Each row is a point. A path goes straight from each point to the next, and from the last back to the first. The post is the endless flat space through its rows: a point in 2 columns, a line in 3, a plane in 4, and so on, so that a path can go around it. Count how often the path circles the post. Going back the other way cancels.

Post, one row:
[[ 0 -9]]
Path, 7 rows:
[[  5 -60]
 [ 25  -7]
 [ 23  37]
 [ -1  20]
 [ 24  15]
 [-20  14]
 [-46 -38]]
Times around: 1

Post:
[[ 10  23  26  21   9  -2 -29  48]
 [ 33  10  21 -22   0  -2  19  33]
 [  1 -29  58  -1 -72  27  -6  12]
 [-32 -22 -20 -32   0  28 -18  19]
 [-20  -1 -61  39   4   9   4 -39]
 [-24 -10 -36 -28   9  29  46  33]
 [-24 -26  42  17  23  26   1  -3]]
Path:
[[-17  13  12   2  20   3   2  32]
 [-16  -4   5 -22 -31  33 -35 -10]
 [ 26 -23  51 -21 -19  40 -50  28]
 [ -4 -61  37 -32  22  18  31  62]
 [-19  -9  40  -2  21 -28  12  16]
 [-30  11  10 -24   8   9  31 -15]
 [-28  13  72  25   9  29   4  -4]
 [ 26   4  -1  -3 -18 -17  24  -8]
 [ -3 -46  -4 -34 -40  13  -3  47]
 [ 28 -28  -8 -24   5  16  48   1]
 [-25  10 -13  24  42  30 -16  33]
 [ 32 -24  25  -2 -11 -16 -65  39]
 [  8  -1 -27 -42  -2 -40  15  21]]
Times around: 1
